Every row gives one point. The points of each table are mixes of a few directions, plus a little noise. How many directions does each table use, and how many do they share? Where both have some left over, give the other angles between the two spaces (their principal angles), to ten degrees, smallest first.

First (5 x 3):
-5.12, +1.34, -0.64
+1.91, -0.49, +1.19
+1.77, -0.47, -0.89
+0.76, -0.20, +0.48
+0.68, -0.18, -0.15
Second, 7 rows:
-0.06, +0.02, +0.05
+1.78, -0.47, -1.79
+0.26, -0.08, -0.26
+2.90, -0.77, -2.92
-1.10, +0.29, +1.11
-3.68, +0.98, +3.70
-0.09, +0.01, +0.08
Directions: first 2, second 1, shared 1

First:
+0.45, -0.48, -0.12, -0.62, +0.56, +0.73, +4.19, -1.06
-0.03, -0.42, -0.03, -0.18, -1.03, +0.01, -0.71, -0.67
+1.44, -1.91, +1.09, -1.82, -3.46, +2.46, +1.00, -1.92
-1.51, +2.40, -0.94, +2.15, +4.00, -2.62, -2.08, +2.91
+0.19, -0.48, -0.23, -0.43, +0.16, +0.37, +2.93, -1.12
-0.56, +2.48, -0.08, +1.60, +4.29, -1.16, -0.97, +3.96
+0.77, -0.93, +0.86, -0.87, -2.51, +1.33, -1.64, -0.51
+0.27, -0.31, +0.36, -0.26, -1.05, +0.45, -1.16, -0.04
-1.02, -0.40, -0.95, +0.48, -0.95, -1.51, -1.56, -1.57
Second (9 x 8):
-2.91, +1.23, -0.85, +1.61, +1.02, -1.64, +1.75, +0.03
+1.85, -1.31, -0.30, -0.78, -0.37, -0.79, -3.44, -0.82
-0.19, -0.27, +0.55, +0.42, +0.68, -1.47, -2.92, +1.37
-0.54, +1.50, -0.23, +0.47, +0.85, +0.99, +2.08, +0.80
+0.93, -0.20, -2.21, -0.13, +1.87, -1.46, +1.42, -2.23
-1.75, +1.14, +1.10, +0.87, +1.08, +0.41, +2.59, +2.14
+3.36, -1.53, +0.82, -2.17, -1.36, +2.59, +0.44, -0.91
-1.36, +2.38, -1.51, +1.25, -1.80, +0.39, -4.20, -0.12
+0.62, -2.87, +2.65, -1.54, -1.92, +1.05, +2.31, -0.26
Directions: first 3, second 5, shared 3

First (10 x 11):
-0.17, -0.23, -0.41, +0.37, +0.22, +0.39, -0.13, +0.24, -0.09, +0.01, -0.25
+0.06, +0.09, +0.15, -0.14, -0.08, -0.14, +0.05, -0.09, +0.03, -0.01, +0.10
-0.43, -0.62, -1.08, +0.99, +0.59, +1.03, -0.34, +0.63, -0.23, +0.04, -0.67
-1.90, -2.70, -4.72, +4.32, +2.56, +4.48, -1.47, +2.74, -1.01, +0.19, -2.92
+1.06, +1.50, +2.61, -2.39, -1.41, -2.48, +0.81, -1.52, +0.56, -0.10, +1.62
-0.48, -0.67, -1.18, +1.08, +0.64, +1.12, -0.36, +0.69, -0.25, +0.04, -0.74
-1.15, -1.62, -2.83, +2.60, +1.54, +2.69, -0.88, +1.65, -0.61, +0.11, -1.75
+0.24, +0.35, +0.60, -0.55, -0.33, -0.57, +0.19, -0.35, +0.13, -0.02, +0.37
+1.77, +2.52, +4.39, -4.02, -2.39, -4.16, +1.37, -2.55, +0.95, -0.18, +2.72
+1.00, +1.41, +2.47, -2.26, -1.34, -2.34, +0.76, -1.44, +0.53, -0.10, +1.53
Second:
-2.83, -2.32, -3.06, +1.03, +0.82, +0.23, +0.74, +1.42, -0.29, -0.95, -0.09
+3.76, +1.95, +1.88, -0.55, +1.36, -2.32, -0.54, -2.10, -2.66, +0.92, -0.45
-0.19, -1.81, -0.23, -2.30, +1.76, +0.08, +0.74, -2.62, -0.10, -1.17, +0.51
+0.27, +1.85, +1.28, +0.89, -0.52, -0.54, -1.30, +0.93, -0.07, +1.67, -0.08
-2.61, -0.39, -1.06, +1.56, +1.23, +0.79, -1.67, +1.55, +0.07, +1.53, -0.31
-0.68, -0.75, -2.17, +1.95, -2.10, +0.92, +1.39, +2.67, +0.58, -1.37, -0.50
-3.14, +0.93, +1.71, -2.12, -1.67, -0.13, +1.04, +0.43, +0.69, -2.82, +0.85
-0.42, +3.21, +2.89, -0.98, -2.02, -1.56, +0.51, +0.76, -1.10, -1.80, +0.10
+4.00, -0.55, -0.82, +1.90, +1.64, +1.56, -1.72, -0.99, -0.01, +3.15, -1.22
+2.33, -1.27, -2.14, +2.14, -0.97, -0.79, +0.20, +0.86, +1.46, +2.78, +0.56
-0.48, -0.81, +1.70, -3.53, +0.52, +1.78, +0.51, -2.91, +1.38, -2.02, +0.56
Directions: first 1, second 6, shared 1

First, 8 rows:
+1.26, +0.06, -1.00, +0.51, +0.66, -4.14, -1.89, +1.71, +1.62, +2.18, -1.29, -3.26, +3.26, -0.59, +0.73, +0.13, -1.39, -2.30
-0.10, +1.05, -1.41, +0.42, -0.66, -0.79, +1.78, -4.50, +1.30, +0.53, +0.65, -1.74, -1.42, +0.10, +2.98, +0.36, -1.20, +0.30
+1.61, +1.35, -0.53, +0.88, -0.44, +1.65, -0.70, -4.39, +2.43, -1.58, -0.58, +1.11, -1.13, +3.36, +1.17, -3.94, +4.86, +2.53
-1.66, -1.94, +2.11, -0.79, +1.24, +1.41, +0.19, +1.84, -1.77, -0.76, +0.62, +2.18, -0.01, +1.26, -3.05, -0.45, -1.33, +0.24
-2.13, -1.12, +0.98, -0.93, +0.04, +1.04, +1.77, +1.94, -2.75, -0.07, +1.29, +1.00, -1.14, -1.99, -1.21, +2.80, -3.08, -0.56
+0.65, +0.35, -0.51, +0.24, -0.04, -1.00, -0.65, +0.41, +0.63, +0.53, -0.49, -0.94, +0.82, -0.36, +0.49, +0.03, +0.25, -0.54
+0.88, +1.07, -0.02, -0.30, -1.63, +2.55, -0.55, +3.90, -1.99, -1.23, -0.32, +2.03, -0.94, -3.27, -0.70, +1.98, +3.30, +0.36
-0.52, -0.75, +0.37, +0.00, +0.84, -0.85, -0.03, -0.89, +0.52, +0.42, +0.10, -0.38, +0.59, +1.45, -0.36, -0.86, -1.33, -0.17
Second (9 x 18):
-2.21, -0.12, +0.39, -0.31, -0.36, +3.02, +3.66, -6.15, -0.51, -1.45, +2.17, +1.63, -4.12, +1.82, +1.16, -0.34, -1.24, +2.36
-0.85, -0.74, +0.00, -0.15, +0.67, -1.75, +0.56, -0.08, -0.05, +1.19, +0.32, -1.46, +0.72, -0.22, +0.18, +0.91, -3.12, -1.15
+1.36, +0.58, +0.37, +0.17, -0.40, +1.91, -1.64, +1.40, +0.13, -1.46, -0.84, +2.03, +0.02, +0.67, -1.13, -1.67, +4.38, +1.21
-0.78, -0.99, +1.26, -0.23, +0.81, +1.37, +0.12, -0.81, -0.24, -0.93, +0.36, +1.68, -0.48, +2.25, -1.52, -1.72, +0.23, +1.01
-0.76, -0.90, +0.36, -0.17, +0.82, -1.21, +0.22, +0.16, -0.09, +0.80, +0.23, -0.80, +0.74, +0.38, -0.42, +0.22, -2.32, -0.78
+3.58, +2.21, -1.18, +0.63, -1.60, +0.24, -3.39, +4.62, +0.63, -0.55, -2.26, +0.36, +1.61, -2.46, +0.13, -0.10, +6.38, -0.19
-1.34, +0.37, -1.11, -0.08, -0.57, -0.83, +2.80, -3.40, -0.15, +0.96, +1.33, -1.88, -1.69, -1.39, +2.60, +2.31, -3.64, -0.43
+1.02, -0.59, +0.41, +0.08, +0.85, -1.73, -2.51, +4.02, +0.22, +0.74, -1.32, -0.50, +2.88, -0.09, -1.72, -0.56, +0.51, -1.32
+0.01, +0.15, -0.52, +0.04, -0.14, -1.04, +0.19, +0.20, +0.08, +0.72, +0.01, -1.09, +0.35, -0.95, +0.70, +0.96, -1.06, -0.71
Directions: first 4, second 3, shared 3

First:
-1.21, +2.33, +0.96, +1.17, +1.38, -0.62, +0.79, -0.25, +0.38, -0.44, +0.72, +1.72, +1.47, +2.09, +0.77, +0.73, +1.12, +0.26, -1.51, -1.46, +1.09, -4.66, -2.84, +0.41, +0.34, -0.05, -0.18, +2.27, -0.78, +0.30, -0.59, -4.50
-0.71, -2.10, -0.49, -1.45, -0.60, +1.80, +0.69, -0.50, -2.66, -1.56, +2.49, +0.91, +0.61, -2.58, -3.09, -0.36, -0.98, -0.34, +0.13, -0.06, +0.47, +1.06, +0.34, -2.71, +1.27, +0.91, +3.21, +0.55, +2.07, -1.32, +0.99, +2.97
+1.03, -3.06, +1.32, +0.17, -0.47, +2.41, -0.41, -0.17, +2.94, +2.89, +1.56, -0.18, -2.24, +3.51, -0.96, -0.04, -0.45, -3.89, -0.39, +1.58, +0.74, +1.27, -2.10, -1.84, -6.90, +0.21, -0.62, -1.61, -1.08, -6.67, -1.59, -1.50
+0.47, +2.05, +0.90, +0.54, +0.34, -1.34, +0.34, +0.15, +2.96, +0.29, -2.10, -0.03, +0.32, +1.27, +2.27, +0.74, +0.25, +0.17, +0.01, -0.15, -0.22, -0.61, -0.56, +2.31, -0.34, -0.82, -2.38, +0.45, -1.73, +1.44, +0.04, -2.42
-0.52, +0.38, -2.20, +1.43, +0.70, -1.38, -1.89, +0.65, -4.34, +0.93, +0.31, -1.31, -0.75, +0.00, +0.59, -1.31, +1.61, +2.22, -0.30, -0.54, -0.52, -1.38, +1.67, +0.02, +1.72, +0.26, +0.43, -1.27, +1.09, +2.11, -1.42, +0.98
-0.06, +0.88, +0.50, +0.07, +0.12, -0.30, +0.31, -0.03, +0.96, -0.40, -0.69, +0.23, +0.45, +0.22, +0.54, +0.43, +0.01, +0.15, -0.05, -0.17, +0.01, -0.64, -0.44, +0.70, +0.48, -0.20, -0.52, +0.59, -0.46, +0.66, +0.30, -0.92
+0.96, -1.07, +0.17, -1.82, -2.23, +1.01, -0.91, +0.40, +0.83, -2.06, -3.83, -2.57, -0.62, -3.67, -0.69, +0.35, -1.90, +0.94, +2.53, +1.98, -2.08, +4.20, +3.36, +1.00, +3.93, +0.12, +0.05, -1.31, +1.01, +2.32, +2.73, +5.72
-0.15, -0.58, -1.33, -1.97, -0.21, -0.52, +2.05, -0.63, -2.06, -1.81, +2.07, +1.72, +1.68, -4.26, -1.46, -0.45, -1.13, +0.65, +0.43, -1.02, +0.35, +3.03, +1.77, -1.03, +1.89, -0.05, +2.04, +0.94, +1.36, +1.68, +1.43, +3.13
-0.84, +0.26, +0.96, +1.67, +0.16, +1.27, -2.06, +0.49, -0.47, +0.36, -1.04, -1.37, -0.99, +2.88, -0.12, +0.32, +1.10, +0.15, -0.58, +0.63, -0.20, -4.20, -1.72, -0.24, +0.58, +0.75, +0.04, -0.16, +0.12, -1.23, -0.87, -1.86
+1.01, +0.90, -0.80, +0.21, +0.81, -2.34, +1.09, -0.10, +1.46, +1.79, +0.51, +0.87, +0.08, +0.54, +2.16, -0.42, +0.34, -0.29, -0.27, -0.79, +0.35, +1.94, +0.50, +1.38, -2.94, -1.16, -2.08, -0.46, -1.57, +0.70, -1.04, -1.57
Second (10 x 32):
-1.80, -0.26, +0.59, +0.88, -1.17, +2.12, -0.45, +0.67, +1.81, +0.28, -1.80, -3.60, -1.47, +0.56, -0.79, -1.31, +1.72, -0.90, +1.04, +0.51, +0.99, -0.89, -0.58, +2.63, +2.91, +2.69, +1.39, +1.52, +1.37, +0.19, -0.42, +0.84
+1.06, +0.21, +0.04, -1.37, +0.42, -0.38, +0.03, -0.51, -1.69, +0.51, +1.35, +2.49, +0.50, -0.27, +0.29, +0.53, -0.80, +0.39, -0.29, -0.24, -0.47, +0.63, +0.05, -2.32, -2.33, -1.86, -0.47, -1.07, -0.44, -1.75, +0.06, -0.57
-0.17, -1.01, -3.41, +2.03, +0.50, -5.80, -1.55, -0.35, +0.95, -0.95, -1.78, +2.54, +0.20, -1.81, +0.39, -0.21, -1.01, +2.57, +0.67, -3.85, -1.09, +2.36, +2.38, -0.89, -1.35, -3.36, -3.05, -2.36, +0.79, +1.60, +1.79, +0.22
+0.35, +0.30, +0.38, +2.15, +0.91, -0.26, +1.01, +0.51, +2.12, -2.10, -0.82, -2.66, +0.98, +0.58, +0.55, +1.24, -0.28, -0.60, -1.40, +1.58, -0.02, -1.16, +0.13, +3.30, +2.75, +2.29, +0.02, +1.43, -1.62, +4.98, +0.13, +0.37
-2.61, -0.68, -1.27, +0.43, -1.70, -0.39, +1.22, +0.54, -0.15, +0.91, +0.89, -0.73, -0.49, -0.03, -1.01, -2.53, +1.11, -0.33, +1.11, -0.95, +0.87, -1.05, -0.61, +0.37, +1.51, +1.59, +0.90, +1.43, +1.46, -0.22, -1.04, -0.36
+2.83, +0.54, -0.23, -1.05, +1.87, -2.22, +0.37, -0.88, -1.96, -0.70, +1.91, +4.14, +1.94, -0.53, +1.23, +2.30, -2.30, +1.00, -1.66, -0.08, -1.35, +1.13, +0.76, -2.91, -3.54, -3.27, -1.76, -1.94, -2.14, +0.19, +0.71, -0.89
-3.71, -0.79, -0.66, -1.57, -3.12, +1.96, +1.03, +0.50, -1.71, +3.04, +1.83, -0.36, -1.72, +0.19, -1.91, -4.18, +2.22, -0.90, +2.42, -1.06, +1.60, -1.27, -1.66, -1.27, +0.70, +1.71, +2.28, +1.62, +3.04, -4.56, -1.96, -0.60
+1.14, +0.76, +3.00, -2.22, -0.01, +4.75, -1.37, -0.23, -0.52, +1.16, -0.63, -1.16, -1.25, +0.89, -0.12, +0.82, +0.75, -1.12, +0.24, +2.04, +0.36, +0.05, -1.03, -0.37, -0.68, +0.39, +1.51, -0.16, +0.21, -3.72, -0.24, +0.56
+2.06, +0.94, +1.58, -1.74, +1.09, +1.37, +1.54, -0.40, -2.00, -0.11, +2.71, +1.60, +1.55, +0.65, +0.69, +1.74, -1.18, -0.77, -1.74, +2.15, -0.36, -0.72, -0.83, -1.50, -1.64, -0.29, +0.44, +0.14, -2.19, -0.24, -0.60, -0.91
+0.84, -0.02, -0.04, +2.46, +1.20, -1.14, -1.82, +0.14, +3.15, -2.05, -3.65, -2.26, -0.24, -0.23, +0.70, +1.61, -0.22, +0.65, -0.40, -0.10, -0.54, +0.93, +1.39, +2.95, +1.67, +0.12, -1.27, -0.60, -0.46, +3.55, +1.59, +1.33
Directions: first 5, second 4, shared 0; angles 30, 40, 60, 70
